Rows are points. The last column is the point's height on a tilted bowl or saddle (a function of degree 2), plus a little noise. Count its main directions that bend up, bend down and stay straight.

Points, 11 rows:
[[  6  -9 -18]
 [-25 -21 -35]
 [ 53  36 -18]
 [  9  -4 -17]
 [-63 -30 -66]
 [-51  69 -63]
 [ 17   6 -13]
 [  5 -70 -48]
 [-36  21 -37]
 [ 49   5 -13]
 [ 41  22 -14]]
Directions: 0 up, 2 down, 0 straight

Points:
[[-25  19 -15]
 [ 23  -9 -18]
 [-37 -47 -24]
 [-81 -48 -74]
 [-34  26 -23]
 [ -5  19 -12]
 [ 17  28 -21]
 [-20   6  -9]
 [ 19  19 -17]
 [ 44 -79 -72]]
Directions: 0 up, 2 down, 0 straight

Points (17 x 4):
[[  3 -21  17  40]
 [ 55  10 -15  41]
 [ 20  31  -8  53]
 [ 14 -21  -8  43]
 [ -5  35   1  47]
 [  2  44  -5  48]
 [ -6  28 -17  55]
 [-40   2  18  35]
 [  7 -26  27  34]
 [-50 -36  64  23]
 [ 31  -3  54  -3]
 [ 29 -70  16  -7]
 [-21  11   4  47]
 [ 74  75   1 -24]
 [-82  26  80  -7]
 [-38  71   7  12]
 [-32  36 -44  34]]
Directions: 0 up, 2 down, 1 straight

Points (26 x 5):
[[-52 -37  21  44 -22]
 [ 25  62 -10  30  -6]
 [ 25   8  66 -77 -33]
 [  8  -7 -10  -1  16]
 [-16  13 -22 -31   4]
 [ -2  -6  -1  -5  17]
 [ 44   3  -5 -31 -27]
 [ -9   5 -62 -44 -30]
 [ 56 -10  -4  10 -22]
 [-45 -34  71 -26  -2]
 [ 10  26 -55   1  18]
 [ -1  41  34 -22   6]
 [-25  65  30 -36  -9]
 [-13 -39 -29  -4  -3]
 [ 35  39  40  36 -28]
 [-35   1  30 -23  16]
 [-34  40 -39  56  23]
 [ -1 -14  53   4   5]
 [ 36  -8  84  -4 -24]
 [ 11 -32   2  44   1]
 [  4  27 -13  21  22]
 [ 15 -51   4  93 -56]
 [ 48  20 -30 -13 -21]
 [-20 -30  19  35   0]
 [-91   2  -4 -78 -77]
 [-23  23 -59 -86 -95]]
Directions: 0 up, 3 down, 1 straight

Points:
[[-32  18  -7 -56   7 -11  14]
 [ 17 -17  58  43  44 -30 -26]
 [ 27  29  18  33  44  -2  -9]
 [ 57  15  42  63  27 -11 -18]
 [-11  15  -5  23 -22 -45  36]
 [-87  95  36  -3   0  14  42]
 [ 48   8  75  24 -64  59 -70]
 [-17  18  -6  35  -3 -32  31]
 [-10 -24   1 -41 -20  57   0]
 [-16  44 -28  80 -32 -21  91]
 [-14  30 -28  15  34  31   9]
 [-28  12  50 -15  60  30 -31]
 [ 30 -25  43 -21  11   0  20]
 [ 40 -11  35   6 -31 -28 -14]
 [ 16 -30  -2 -19 -68  16 -17]
 [  9 -70  55  18 -21 -30 -19]
 [ -2  80 -36  -4  17 -14  72]
 [ 27 -57   9  -1 -18  -8  32]
 [-73  46 -53 -37  26  21  37]
 [ 14  33  24 -23 -16 -20   4]
 [-17 -65 -34  59 -42  31  50]
 [-11  31  34 -48  40  14 -12]
 [ 38  15   0  67 -54  38  42]
 [ -2  11  36  20 -64   7 -29]
 [ 29  42   7  51 -56 -34  31]
 [-17 -13  39 -28  -6 -53 -11]
 [ 18   7  33  33  -1 -27  -7]
 [-64  -8  41   4   5 -25 -32]
 [-29   1 -46  23 -14   5  74]
 [-26  44  31  13  30 -87 -21]
 [-48  -5   8 -34   3 -29  17]
 [  4 -59  29  39  -1  44  17]
 [-23  15 -35  -8  18  -5  39]
 [ 27  -3  40 -43   9 -17   3]
 [ 68  34  12 -27 -45  10 -23]
 [-77  -3  11 -19  17  16   5]
 [ 11  35 -10  21 -33  26  60]
 [ 65 -54 -45  53 -44 -49  61]
 [ 56  39 -18  17  63  20 -24]
 [ 11  38 -14 -62 -44 -59  -7]
 [-12  38  -4  28 -25 -16  55]
 [ -1 -23 -47 -27 -13  18  25]]
Directions: 1 up, 2 down, 3 straight

Points (68 x 9):
[[ -6   3 -15 -21  17 -40  34 -11   2]
 [ -3  -8 -17 -23 -33  17  42 -18  15]
 [ 31   7  35  41  32  -9  15  20  26]
 [ 29  40  20  -4 -49  33  42  33  54]
 [-21 -18 -38  20 -33  -7  34   1  16]
 [ -7  11  45  43   5  30  40 -39  30]
 [-41   6 -35  37  -6   0  27  28  20]
 [-20  -9  27  -6   0  -1 -31 -24  23]
 [ 10  20  -7  33  13 -25  19  15   4]
 [-16  -4 -17  47 -22 -27  -9  25  25]
 [-10 -16 -33   1   6 -11   7  -6  -5]
 [-29 -13  32  33  17  45 -30  20  46]
 [ 16  47   5  -8 -38 -47 -25  -6  54]
 [-27 -14  16  -3   6  -7   2  22  18]
 [ -3   2 -30   5 -39 -10   5 -15  12]
 [-38  13  -6 -36  22  22  37 -12  13]
 [ -4   0 -23 -22 -37  53  14  19  33]
 [-18  17  23 -24 -46  42 -29 -35  49]
 [  4  39 -10 -35 -17 -16 -44  13  45]
 [ 36 -10  -5 -18 -31  23  -7 -32  22]
 [ 38  -1 -24 -17   9 -34 -17   3  17]
 [ 13 -24 -18  17 -23 -20 -18  19  19]
 [-49 -38 -20  -7 -11   7 -18 -15  24]
 [-10  -8 -17  42  -5  33   4  -2   9]
 [-59  25  30  27  28 -23 -40  12  44]
 [-56 -38 -29  26  -3  -5  44  19  33]
 [-13 -58  -5  22   3  -8  -8  15  24]
 [-21 -27  14 -22 -17 -27 -62  -4  49]
 [  7  30 -21  -2 -20 -17 -48  -2  29]
 [ 11  12  19 -25  10 -21  17 -19  13]
 [ -6  38  19  20 -53  13   4 -24  38]
 [  7 -23  25  59 -45 -13 -44   9  61]
 [  0  -7  27  21   1   8 -14  24  25]
 [-35 -27  10 -24   6  63  13 -14  38]
 [-55  16 -43 -41 -39  20   8   2  48]
 [ -3   2 -29  15  -5 -42   8  12   7]
 [-40 -20 -42  -6 -18  -4  11  53  38]
 [-50  -5  10 -11 -26  28   4 -48  35]
 [  9  40   4 -17  16 -11  -5  26  20]
 [ 20  14 -34  13  11 -54 -18  15  18]
 [ 22  21 -22 -23 -47 -11  12  19  35]
 [ 38  21   7   0  15  -3 -24 -34  18]
 [  0 -27  -4  -6  -6  34   2  -6  11]
 [ -1  10 -42  27  37  31 -33 -47  11]
 [ 11  17  11  21  39   9   5  25   9]
 [-16   0 -49 -10 -63   5 -32   9  47]
 [ 30 -47  25   4 -60  71 -33  -7  82]
 [-22 -56 -17  22   0  11  23  29  29]
 [-22 -19  -9 -18 -67 -16  36  42  66]
 [  5 -24 -23 -13  -8   3  32  36  17]
 [-22   6 -18   4  16  -5 -37 -76  22]
 [-13  -5  25  -9 -25 -28 -33   4  38]
 [  5  -4  13  -1 -11  10   8 -20   8]
 [ 35 -26 -17  -9   9 -31 -20  61  45]
 [ 56 -10  71  -4   8   7 -44 -19  80]
 [-21  24   6  -9   8 -38  22   1  12]
 [-39 -15 -19  21  -4   5  -6   3  12]
 [ 20  35   5  23  -2  -6  -8   5  14]
 [ 30 -31 -12  23 -16  95  -2  50  73]
 [ 12  -8  11 -20 -36  21 -26  -2  33]
 [ 32  38  31  17 -27  18 -17  21  44]
 [-36  -5  68  13  44 -49 -35 -39  61]
 [ 29   3   1  28  -7  15 -32  11  19]
 [ 46  28  14   6 -37   7   8  27  43]
 [  0  -6  62  24  60 -14 -55 -32  61]
 [-12 -24   4 -39 -48   4  42  47  61]
 [ 43 -43   2  13  -3  -6  30   2  21]
 [ 11 -27  24  19 -48 -20 -21 -37  42]]
Directions: 8 up, 0 down, 0 straight

Points (65 x 9):
[[ -5  15  -5  -5 -13  38 -20 -51  15]
 [-48  14  -6  23  -8 -18  34  14  -4]
 [-11 -52 -10  36   0 -17 -15  10   7]
 [ 22  10  17  23  40  35  30  -3  36]
 [ 40 -19 -22   9  17 -11 -13  61  21]
 [-59  32 -62  19   2 -47  17  16   7]
 [ -1 -24  22 -14  -7  16  19  22  12]
 [ -1   1  -7 -24 -48  -2 -36  -5  10]
 [ 13  37  -2  33  23  17  -2 -38  23]
 [-16  49  29  16 -29 -34 -47  31  18]
 [-25 -22  -2   5 -32  22   9   4   5]
 [-36 -25  -1   5  47  15  -5  53  19]
 [-25 -15 -18   4  25  20  13 -18   8]
 [ -1 -29  78  24  14  34   0  -1  30]
 [  2 -28  22 -16  -9 -47  22 -31   5]
 [ 10  61 -51  21  50   0 -12  54  44]
 [-10 -74  49 -20 -65 -24  24  25  27]
 [-48 -32  26  18  38  38  -6 -44  11]
 [ 27 -22  65  29  22  26  46  43  55]
 [-12 -13  10 -15 -52 -34  34  19   0]
 [-21 -34   7  10  17  12 -20 -27   4]
 [ 29 -29  -7  45  13 -14   1  -1  18]
 [ 12 -21  28  -3 -27 -55  56 -30  11]
 [ 27 -10 -26 -37   6 -20 -41  12   7]
 [ 14 -93   0  19 -40  -3   3  29  33]
 [-26 -12  -1 -26  -6 -48  24  -7  -3]
 [  8  11  -3  20 -31  -6 -21  33  12]
 [ -1  23 -10 -19  -7  58  22  39  32]
 [-31 -23  12  19  54 -15  39  66  24]
 [ 19 -39 -13   8  19  58 -15 -52  32]
 [ 45   6   4 -67  27  26 -31 -29  20]
 [-15  14   8  20 -18  10   9  21   7]
 [ 38 -34 -16  45  16 -16  11  54  29]
 [-39 -13   3 -27 -54 -34   2  -2   1]
 [ -5 -36 -33 -20 -16  51 -28  -3  18]
 [ 11  10  29   3  -4   5   8  -3  11]
 [-38   8 -26  13  23  -8   6  -5   1]
 [ -1  -1  16  32 -15  -1 -40  -1   7]
 [  3  65  60 -56 -56 -26  56  48  52]
 [ 44  -4 -51 -16 -24   8  28  30  15]
 [ -9 -24 -70 -15  34  21  -1 -43  20]
 [-51   3 -14  83  20  34   3 -25  19]
 [  9 -18 -75 -28 -64  13   5  18  14]
 [ 40 -33 -15 -25 -12  29  -7  10  20]
 [ 24  24  -9  54  -8  16   3 -30  25]
 [ -3  -2   6 -14  13 -34 -31   3   0]
 [ -9 -22  -1 -16 -22 -60 -31 -56   8]
 [-32 -22  -6  16  25 -71  18  -6  -2]
 [ -7 -12 -35 -34  38 -36 -11   8   4]
 [ 43 -17 -39  16  -3 -20  50   2  17]
 [  5 -53  30  20 -13   8  31 -59  24]
 [-52  11   5  34 -29  34  33  35  14]
 [-17  42   6   6  13 -10   0  29  13]
 [  5  95  40 -13   5  90  35  27  95]
 [ 28 -21   9  16   6   4 -32 -10  14]
 [-18  -3  23  -6  59  29  -2  17  19]
 [-46  11  -6  -4  13 -22 -13  18  -2]
 [ 15  -8   4   7  62  10   6 -33  21]
 [-18 -42  11 -15  32 -15   2  49  11]
 [-27 -35  24 -29  -8 -13 -21  11   4]
 [-13  47  62  -7 -21   6  10   5  20]
 [ -7 -26  34   2  21  18  -4 -14  10]
 [-60 -12  29   6   5  58  30  45  30]
 [-43 -13  -4  12 -13  -6 -33 -45  -4]
 [ 37 -46   1  -3  22 -20 -17  -5  15]]
Directions: 6 up, 0 down, 2 straight
